Each row of a before or after table is a point. One or more steps were done to the points. Then noise was added and the rows were shuffled. The steps act on columns, c1 being the first. What was done? A step turns or swaps two columns, mirrors them in a line or flattens them onto one, adds a multiple of one to another, or multiplies or shifts one. Angles are multiples of 10 degrees, from the lower column toward the higher: turns from -170 to 170, lines from 10 to 170 but not 90. Use the fewest steps. Two steps may share a column if one is a turn and the other turns, adds or multiplies; they go together, in the order done. Otherwise the lowest column goes first.

Before (13 x 2):
|  33 |  40 |
|  30 |  34 |
| -37 |  25 |
|  18 |  32 |
|  22 | -41 |
|  -6 |   3 |
| -17 |   0 |
| -16 |  -4 |
| -55 |  32 |
| -43 |  37 |
| -20 | -36 |
| -19 | -12 |
|  -8 |   3 |
After (13 x 2):
| -56 | -11 |
| -60 | -20 |
|  42 |  -5 |
| -14 |  35 |
| -46 | -14 |
|  -5 |  -4 |
| -10 | -12 |
|  17 | -39 |
|  -5 | -16 |
|  -7 |  -2 |
|  -6 |  49 |
|  -9 |  51 |
|  -1 | -21 |
Steps: turn c1 and c2 by 50 degrees

Before (8 x 6):
|  -7 |   0 |   4 |  -1 |  10 |   1 |
|  -6 |   2 |   5 | -16 |  -1 |   4 |
|   6 |   4 |   3 | -19 |   3 |  -9 |
|   3 |  -7 | -15 |  11 |  -5 |  -3 |
|   7 | -12 |   2 |  -6 | -10 | -10 |
|  14 |  22 |   5 |  10 |   4 |  -4 |
|   5 |   5 |   7 | -14 |   0 | -16 |
|  11 |   6 |  -2 |  13 |  13 |   8 |
After:
|   3 |  20 | -15 | -12 | -14 |  -4 |
|   6 |  37 |   2 |   6 | -31 |  -2 |
|  14 | -60 |   6 |  -9 |  13 |  25 |
|  -7 |   0 |   4 |   1 |  31 |  -2 |
|   5 |  -8 |   3 |  18 |   9 |  13 |
|  -7 |  -7 |   4 |  15 |  -2 |  -1 |
|  11 | -20 |  -3 | -13 |  39 |  -1 |
|   4 |  -9 |   7 |  14 |   0 |  22 |
Steps: multiply c2 by 3; turn c2 and c6 by 160 degrees; multiply c4 by -1; multiply c5 by 3

Before, 11 rows:
|   6 | -16 |  -1 | -11 |  17 |  -6 |  -4 |   7 |  -5 |   3 |   0 |  -1 |
| -20 |  22 |   3 |  -2 | -24 |  -5 |   5 |  -4 | -14 |  -3 |   5 |   8 |
|  -3 | -10 |   0 |  -3 |  19 | -20 |   7 |   9 | -13 |  16 | -11 |  16 |
|   4 |  -1 |   5 | -12 |  15 | -14 |  -9 |  -4 |  -9 |   2 | -18 |  12 |
| -14 |  -5 | -10 |  -9 |   0 |  45 | -25 |  -5 | -11 |  19 |  -3 |   8 |
|  -6 |   0 |  -3 | -23 |  14 | -14 |   8 |  -2 |  -5 |  13 | -10 |   0 |
|  -6 |  -6 |  21 | -11 |  14 |  -8 |  11 |  11 |  -4 |   4 | -18 |   5 |
|  13 |  -2 |   2 | -10 |  -2 |  -9 |   9 |   2 |  -2 |  15 | -10 |   8 |
|   4 |   3 |  -6 | -10 |   8 |  -5 |  14 |   4 | -20 |   0 | -15 |   1 |
| -12 |   2 | -13 |  11 |   2 |  34 | -21 | -17 |  -3 |  19 |  -5 |  -7 |
| -23 |   2 |  -5 |  -3 | -29 |  -6 |  12 | -15 | -10 |  -9 |  -8 |  11 |
After, 11 rows:
| -11 |  24 |  12 | -24 |  25 | -14 |   9 |  -2 |  -6 |  -4 |  -4 |   5 |
| -11 | -21 |  -4 |  -2 | -61 |  -5 |   7 |  -5 | -16 |   0 |  16 |  13 |
|   4 |  -4 |  11 |  -9 |  -2 |  -9 |   9 |   2 |  -2 | -10 | -17 |  13 |
| -12 |  -6 |  23 |  -9 |   4 |  44 | -24 |  -4 | -11 |   0 |   8 |  -6 |
| -11 |   5 |  24 |  11 |   1 |  35 | -21 | -22 |  -3 |   5 |   5 | -17 |
| -16 |  17 |  -7 | -10 |  30 |  -7 |  10 |  15 |  -4 | -20 | -11 |  11 |
| -22 | -46 |  -6 |  -2 | -57 |  -5 |  12 | -21 | -10 |   9 |   9 |  17 |
|  -7 |  23 |  13 |  -3 |  43 | -20 |   5 |  12 | -15 |  -8 |  -6 |  19 |
|   5 |  15 |   2 | -11 |  43 |  -6 |  -5 |   9 |  -6 |  -2 |  -4 |  -2 |
|  -8 |  14 |   4 | -11 |  14 |  -4 |  13 |   6 | -19 |   6 | -14 |  10 |
|  -9 |  23 |  -2 | -12 |  29 | -14 |  -9 |  -5 | -10 |  -5 | -17 |   9 |
Steps: turn c1 and c11 by -40 degrees; multiply c5 by 2.5; turn c2 and c5 by -40 degrees; turn c3 and c10 by -120 degrees; add 0.5 times c7 to c12; multiply c8 by 1.3

Before:
|   4 |  20 |  20 |   4 |  10 |  -4 |  20 | -18 |  15 | -10 |  10 | -23 |  -5 |   3 | -10 |  -9 | -19 |   5 |  -7 |   2 |
|   7 |  13 |  -9 | -17 | -10 |   7 | -10 |  -6 |  -7 | -13 |  23 |   1 |  -5 |  -3 | -12 |   3 | -22 |   3 | -14 |  18 |
|  16 |  18 |  -7 | -12 |  -6 |  -8 |  11 |   6 |   4 |   9 |  23 | -25 |   1 |   6 |   0 |   8 | -12 |   4 |  -6 |  15 |
| -21 |   0 | -12 |  -1 |  -5 |   9 |  18 |   1 |  16 |   3 |   4 |  -5 |   1 | -21 |  14 |   7 |  15 | -21 |  10 |   4 |
| -17 | -10 |  10 |  14 |   0 |   9 |  -2 |   3 |   2 |   7 | -11 |   2 |  18 |   6 |   0 | -21 |  -2 |   7 | -16 |  10 |
|  -2 |   1 | -11 |  -8 |  15 |   8 |  12 | -22 |  -3 |  22 |  18 |   2 |   3 |   4 |  -5 | -24 | -10 |  -5 |   9 |  19 |
| -11 |   2 |  -4 |  -2 |  12 |   7 |  -1 |   6 |  -6 |  16 |  -4 |  11 |   1 | -17 | -16 |  10 |  14 |   1 | -12 |  23 |
| -14 |  19 |  -1 |  11 |  -5 |  -5 |  11 | -11 |   5 |  17 |  -4 |  -3 | -16 |  14 |  -1 |   0 | -22 |  -5 |   8 |   3 |
| -12 |  -8 |   8 | -19 |  12 |   0 |  20 |  13 |  -8 |  -8 |  14 |   9 |  -6 |  12 |  -2 |   0 |   3 |   4 | -10 |  -6 |
|  -1 |   5 |  10 | -12 | -20 | -19 |  -2 |   6 |   2 | -10 | -14 | -21 |  -6 |  -1 |  -7 |   7 |  -6 | -28 |   5 |   6 |
| -11 |  -4 |  20 | -10 |   4 |   7 | -10 |   1 |  11 |  23 |  -4 | -10 |  -6 |  16 |   5 |  -1 |   0 |   1 |   3 | -12 |
|  -3 |  11 |  10 |   5 |   7 |  15 |   5 |  -8 |   0 |   0 |  10 |  -2 | -10 |  -2 |  16 |   8 |   9 | -25 |   0 |  -9 |
|   3 |  -5 |  -6 |  13 | -13 | -10 |  -5 | -11 |   7 |  11 |   0 |   0 |  -8 |  -9 |   5 |   6 | -23 | -19 |   4 | -16 |
| -21 |   3 |  12 |  -4 |   6 | -21 |  -8 |   4 |   9 |  18 |  20 |   7 |  13 |   6 |  13 |   7 |  14 | -19 | -11 |  -5 |
After, 14 rows:
|  13 |  15 |  10 | -12 | -15 | -21 |   3 |   5 |   1 | -10 | -55 | -21 |  -5 |  -1 |  -6 |   8 |  -6 | -28 |   5 |   6 |
|  18 |  53 |  -8 | -12 |   5 |  -8 |  -9 |   6 |   3 |   8 | -18 | -26 |   3 |   7 |   0 |   8 | -11 |   3 |  -5 |  14 |
|  -4 |  60 |  20 |   4 |  10 |  -3 | -20 | -18 |  16 |  -9 | -30 | -25 |  -4 |   3 |  -9 |  -9 | -19 |   6 |  -8 |   3 |
| -11 | -31 |  10 |  14 | -11 |   7 |   2 |   3 |   4 |   8 | -52 |   2 |  19 |   8 |   0 | -20 |  -1 |   7 | -15 |   7 |
| -11 |   5 | -11 |  -9 |  11 |   8 | -11 | -23 |  -4 |  24 | -21 |   2 |   5 |   4 |  -4 | -23 | -11 |  -6 |   9 |  16 |
| -13 | -12 |  19 | -10 |  -4 |   6 |  11 |   0 |  12 |  23 | -43 | -11 |  -3 |  15 |   5 |  -1 |   1 |   1 |   3 | -13 |
|  -6 |  57 |  -2 |  11 | -13 |  -6 | -12 | -12 |   5 |  17 | -44 |  -4 | -15 |  14 |   0 |   0 | -23 |  -6 |   9 |   4 |
|  -6 |  34 |  10 |   4 |   5 |  13 |  -6 |  -8 |   1 |   1 | -30 |  -1 |  -8 |  -2 |  17 |   7 |   9 | -24 |   1 |  -8 |
| -14 |   7 |  -3 |  -1 |   1 |   7 |   1 |   7 |  -6 |  15 | -42 |  12 |   1 | -19 | -16 |  11 |  15 |   1 | -11 |  23 |
| -17 | -25 |   8 | -20 |   2 |  -1 | -21 |  13 |  -5 |  -8 | -26 |  10 |  -7 |  13 |  -2 |   0 |   2 |   3 | -10 |  -6 |
| -14 |   1 | -14 |   0 | -17 |   8 | -19 |   1 |  16 |   3 | -36 |  -6 |   2 | -21 |  11 |   8 |  17 | -21 |  10 |   3 |
|  12 |  39 |  -9 | -16 |  -3 |   8 |  10 |  -7 |  -7 | -14 | -17 |   2 |  -5 |  -3 | -13 |   4 | -21 |   3 | -14 |  19 |
|  10 | -15 |  -5 |  13 |  -9 | -11 |   5 | -10 |   8 |  10 | -40 |  -1 |  -8 |  -9 |   5 |   5 | -23 | -20 |   5 | -16 |
| -20 |   9 |  12 |  -5 | -10 | -21 |   9 |   5 |  10 |  18 | -19 |   7 |  13 |   4 |  13 |   7 |  14 | -17 | -12 |  -4 |
Steps: turn c1 and c5 by 40 degrees; multiply c2 by 3; multiply c7 by -1; shift c11 by -40

Before (8 x 48):
|  27 | -30 |  -4 |  24 | -22 |  -9 |  15 |  30 |  19 | -21 | -20 |  10 |  -6 | -20 |   1 | -10 | -10 |  -6 |  32 |  -3 |  -7 |  -5 | -14 |  -3 | -13 |   8 |   6 |   4 | -12 |  23 | -27 | -14 |  -6 |   3 | -10 |   5 |  -4 |   5 |  10 |  12 |  -4 |   0 |  11 |   6 |  22 |   7 |   8 |  10 |
|  -4 |   7 |   4 |  30 |  11 |  21 |  23 |  28 |  28 |  27 | -16 |  16 |   4 | -24 | -10 |  -1 |  -8 |   1 |  31 | -22 |  -4 |  -5 |  35 |  12 |  20 | -17 |   3 |  10 | -24 |  -9 |  11 | -22 |  31 |  27 | -17 |   6 |  -4 |  15 |  -4 |  21 |  25 | -14 |  27 |  11 |  -4 |  14 |   8 |  15 |
|  40 | -11 |  31 |  12 | -10 |  24 |   5 | -27 |  31 |  -4 |   9 |  10 |  -8 |  -5 |  -3 |  14 | -19 |   8 |  -3 | -14 |   7 |  30 |  14 | -16 |  20 |  25 |  -2 |  -4 | -12 | -12 |  28 |   9 |  16 |   4 |  -6 |  22 | -13 |   1 | -39 | -18 | -27 |  -7 | -27 | -29 | -10 |   4 |  -7 |  33 |
|  26 | -16 |  30 |  13 |  15 |  19 |  24 | -10 | -19 |   4 |   7 | -16 |  23 | -27 |  20 |  -2 |   3 |  20 | -23 | -20 | -14 |   3 |  -4 |   3 |   5 |  -3 | -25 | -19 | -27 |   7 | -23 | -18 |  22 |   2 | -33 |   8 | -19 |  20 | -10 |  23 | -14 |  -3 | -28 |  14 |  25 |  26 |  18 | -19 |
|  30 |  -1 | -12 | -22 | -28 |  -2 | -12 | -25 | -17 |  -6 |  -3 | -41 |  -9 |   9 |   2 | -26 | -20 |   5 |  23 | -17 |  20 |  34 |  -4 |   5 | -16 |  22 | -14 | -28 |  -5 |  24 |   3 | -39 |  -7 |  -4 |   6 |   9 | -17 | -24 |   0 |  33 |  18 |  15 | -24 | -24 | -20 |  24 |  15 |  -8 |
|  -9 |  24 |  -9 | -14 |   3 | -13 |   5 | -17 | -23 |  25 |  18 |  -7 |  38 | -26 | -27 | -39 | -18 |  18 |   1 |  -9 |  15 |  -4 |   6 | -13 | -19 |  -8 |   6 | -45 | -15 |  28 | -17 | -11 |   9 | -20 | -35 |  49 | -10 | -30 |   6 |  12 |  24 |  -8 |  -2 |  16 |  11 | -24 | -32 |  -3 |
|  13 |   5 |   5 |  23 |   0 | -15 |  -2 |   7 | -18 | -23 |  -5 | -26 |  -7 |   0 |  14 | -16 |   5 |  -7 |  11 |  -4 |   2 |  22 |  11 | -20 | -10 |  22 | -16 |   9 |  11 |  27 |  20 |   6 |   5 |  26 |   2 |  -7 |  19 | -31 | -40 |   1 |  13 |   6 |   0 | -21 |  -7 | -25 |   1 |  13 |
|  29 | -24 |  -5 |  15 | -36 |  38 | -29 |   4 | -21 |  14 |   2 |   9 |  22 |   8 | -13 |  -6 |  -7 |  -8 | -22 |  29 |  21 |  10 |   2 |  33 |  23 |  10 |  32 | -34 | -24 |  -3 | -22 |  11 |  -1 |   2 | -28 |  15 |  11 | -33 | -37 | -20 | -23 | -17 |   7 | -26 |   1 | -14 |   3 |  10 |
After, 8 rows:
|  30 |  -1 | -12 | -20 | -28 |  -3 | -11 | -25 | -16 |  -7 |  -8 | -31 | -39 |   9 |   3 | -26 | -19 |   4 |  35 | -17 |  19 |  34 |  -4 |   4 | -16 |  21 | -15 | -28 |  -4 |  23 |  -2 | -37 |  -6 |  -3 |  10 |  10 | -17 | -23 |   1 |  34 |  17 |  15 | -24 | -24 | -20 |  25 |  15 | -10 |
|  -8 |  24 |  -9 | -13 |   2 | -14 |   5 | -16 | -23 |  26 |  54 |  -6 |  33 | -26 | -11 | -38 | -19 |  19 |   3 | -10 |  15 |  -3 |   6 | -13 | -19 |  -8 |   7 | -45 | -14 |  29 |  30 | -11 |   9 | -21 | -45 |  49 | -10 | -31 |   6 |  11 |  23 |  -8 |  -2 |  16 |  10 | -25 | -31 |  -2 |
|  40 | -10 |  30 |  12 | -10 |  24 |   6 | -26 |  31 |  -3 |  27 |   8 |   0 |  -4 |  28 |  13 | -19 |   8 |  -5 | -14 |   8 |  30 |  15 | -16 |  20 |  24 |  -2 |  -5 | -13 | -12 |  -2 |   8 |  15 |   4 |  -7 |  22 | -12 |   1 | -39 | -19 | -27 |  -7 | -28 | -29 | -10 |   3 |  -8 |  33 |
|  28 | -29 |  -4 |  25 | -23 | -10 |  13 |  30 |  19 | -21 | -60 |  20 |  14 | -19 | -27 | -10 | -10 |  -5 |  28 |  -3 |  -7 |  -5 | -13 |  -2 | -14 |   8 |   6 |   4 | -13 |  24 |   4 | -14 |  -6 |   4 |  -7 |   6 |  -4 |   5 |  10 |  11 |  -4 |   2 |  11 |   6 |  23 |   8 |   8 |  10 |
|  29 | -23 |  -5 |  15 | -38 |  39 | -30 |   4 | -22 |  14 |   6 |   2 |  22 |   8 | -19 |  -6 |  -7 |  -8 | -24 |  29 |  20 |  11 |   2 |  32 |  23 |   9 |  33 | -35 | -24 |  -4 |  16 |  11 |  -1 |   3 | -27 |  15 |  10 | -35 | -38 | -18 | -24 | -18 |   7 | -26 |   1 | -13 |   3 |  10 |
|  -3 |   7 |   4 |  28 |  12 |  21 |  23 |  28 |  28 |  27 | -47 |  26 |  31 | -23 |  12 |  -1 |  -8 |   2 |  23 | -22 |  -5 |  -4 |  35 |  11 |  20 | -17 |   3 |  10 | -24 |  -9 |   7 | -24 |  31 |  27 | -13 |   7 |  -5 |  15 |  -3 |  21 |  26 | -14 |  27 |  10 |  -3 |  15 |   7 |  15 |
|  13 |   5 |   5 |  24 |   0 | -15 |  -2 |   7 | -19 | -22 | -16 | -22 | -27 |   0 |  17 | -17 |   5 |  -7 |  19 |  -3 |   3 |  23 |  11 | -21 |  -9 |  22 | -17 |   9 |  12 |  27 | -18 |   6 |   5 |  25 |   2 |  -7 |  20 | -32 | -39 |   1 |  12 |   6 |   0 | -20 |  -6 | -24 |   0 |  13 |
|  27 | -17 |  30 |  14 |  15 |  19 |  24 | -11 | -19 |   3 |  21 | -22 |   1 | -28 | -25 |  -3 |   3 |  20 | -15 | -20 | -15 |   5 |  -4 |   4 |   5 |  -5 | -24 | -19 | -27 |   7 | -16 | -17 |  22 |   1 | -28 |   8 | -19 |  20 | -10 |  22 | -14 |  -3 | -29 |  14 |  26 |  26 |  19 | -20 |
Steps: multiply c11 by 3; turn c12 and c19 by -20 degrees; add 1 times c12 to c13; turn c15 and c31 by -100 degrees; add 0.3 times c47 to c35
